Each row is a point. To make a cloud, some directions were put in groups of two or more. Within a group, all points are equally far from the middle, so they leave a hole (a ring in 2 directions, a hollow ball in 3). The other directions are filled evenly. Then the cloud was stretched, turned, moved and blurred a little. Count the holes, and give their numbers of directions, smallest first.

Cloud (14 x 2):
[[ 15 -12]
 [  4 -26]
 [ 15 -19]
 [  5 -28]
 [ 14  10]
 [-34  23]
 [ 45   1]
 [-60  -9]
 [ 50  -6]
 [ 34  21]
 [-32  -1]
 [-41  20]
 [-13 -35]
 [-18   1]]
Holes: 0

Cloud (21 x 3):
[[  2  29  18]
 [-12  14  33]
 [ 15  11  43]
 [  9  14 -14]
 [ -9  25  43]
 [-51   3 -38]
 [ 14  24  18]
 [  4 -33 -19]
 [ 10 -10  60]
 [ 29  -5  35]
 [ 14  40 -16]
 [ -9  35  39]
 [  8 -42 -25]
 [ 17  19 -27]
 [ 15  -7  51]
 [ 15 -28  59]
 [ 10  26   7]
 [ -2  12  17]
 [-10 -52 -33]
 [ 30   4 -17]
 [-44  10  32]]
Holes: 0

Cloud, 27 rows:
[[ 19  -1 -23  42]
 [-12  -4  45  -4]
 [-55 -20  -6  35]
 [  4 -12 -33  46]
 [ -7  -9 -56  -5]
 [-35 -45  18  28]
 [ 41   1 -24  24]
 [-39 -41  21  25]
 [ 24   4  16  37]
 [ 41  -4   9  27]
 [-52 -31  10  25]
 [-28  -9 -43 -11]
 [-10 -40 -31  36]
 [-18  32   3  28]
 [ 12 -49 -16 -21]
 [  3 -60  -4  14]
 [ -1  34 -29  -5]
 [ 15  32  -2 -17]
 [-18 -24 -40 -17]
 [-26 -35  40  15]
 [ -1   4 -56  -4]
 [  2 -45 -39   1]
 [-39 -26  30   0]
 [ -9 -13  24 -31]
 [  9 -21  10 -39]
 [-56   1 -17  26]
 [ 31 -46   2 -22]]
Holes: 2 (2, 2)

Cloud, 50 rows:
[[-36  33  16   4 -11  31]
 [ 16  -2 -17 -30 -22 -16]
 [-10 -11 -42   3 -22  34]
 [-38  32 -22  33  25   1]
 [-34  19  24  -7 -12  31]
 [ 24  17   3  17  14  50]
 [-14 -25  25  14 -23 -24]
 [-22 -22 -16   1 -30  37]
 [  2   3   5  11 -60  28]
 [ 21   5  10 -24  31  14]
 [  3  -4  29 -11 -48  29]
 [ 17   1 -22 -13  10 -33]
 [ 13   2 -18  10  -4 -35]
 [ 16  18 -27  19 -37  13]
 [ 29  -5 -17  32 -21  28]
 [-11  11 -10  24 -55  11]
 [-40  13  -8  11  40 -28]
 [  8 -32 -16  39  20   6]
 [ -1  36  -8  18   3 -27]
 [-29   4  20  37 -23  30]
 [ 29 -18  24 -17  13  13]
 [-30  30 -42  25   9  15]
 [ 16 -39 -22  -1  11  -9]
 [ 12   2  40  -1  18 -18]
 [-27  11  39 -19   5 -17]
 [  0  30  18 -34  -7  -5]
 [-39  12  26  -2  23 -28]
 [-35  27 -32  33  25  -4]
 [ 27  -6  24 -20  21  10]
 [-39  24 -25  30 -24  -8]
 [ 13 -42 -11  14  20  -5]
 [-13  11 -12  24 -25 -29]
 [ -1   1   1 -20  39  15]
 [-25 -15   0 -22 -44 -18]
 [ -5   7 -18 -23  40  -3]
 [  3  10 -18 -26  37   1]
 [-43   1 -15 -10   1 -38]
 [-28  41 -13  -9 -38   8]
 [ -1 -24 -34  40  12   2]
 [-23  35 -34  21  20  24]
 [ 19  12 -29  28 -23   4]
 [  3 -36   6  19  36   1]
 [ 10  -2 -14  16 -14 -31]
 [ 25  12  15  33  32  11]
 [ 31   5   9  18 -13  48]
 [-42  15   2 -16   7 -37]
 [-33  15   8  37  38   2]
 [ 23  39  -2  11  13  35]
 [ 20 -12 -32 -26  -6  -4]
 [  3  -5 -47  16 -17  37]]
Holes: 3 (2, 2, 2)
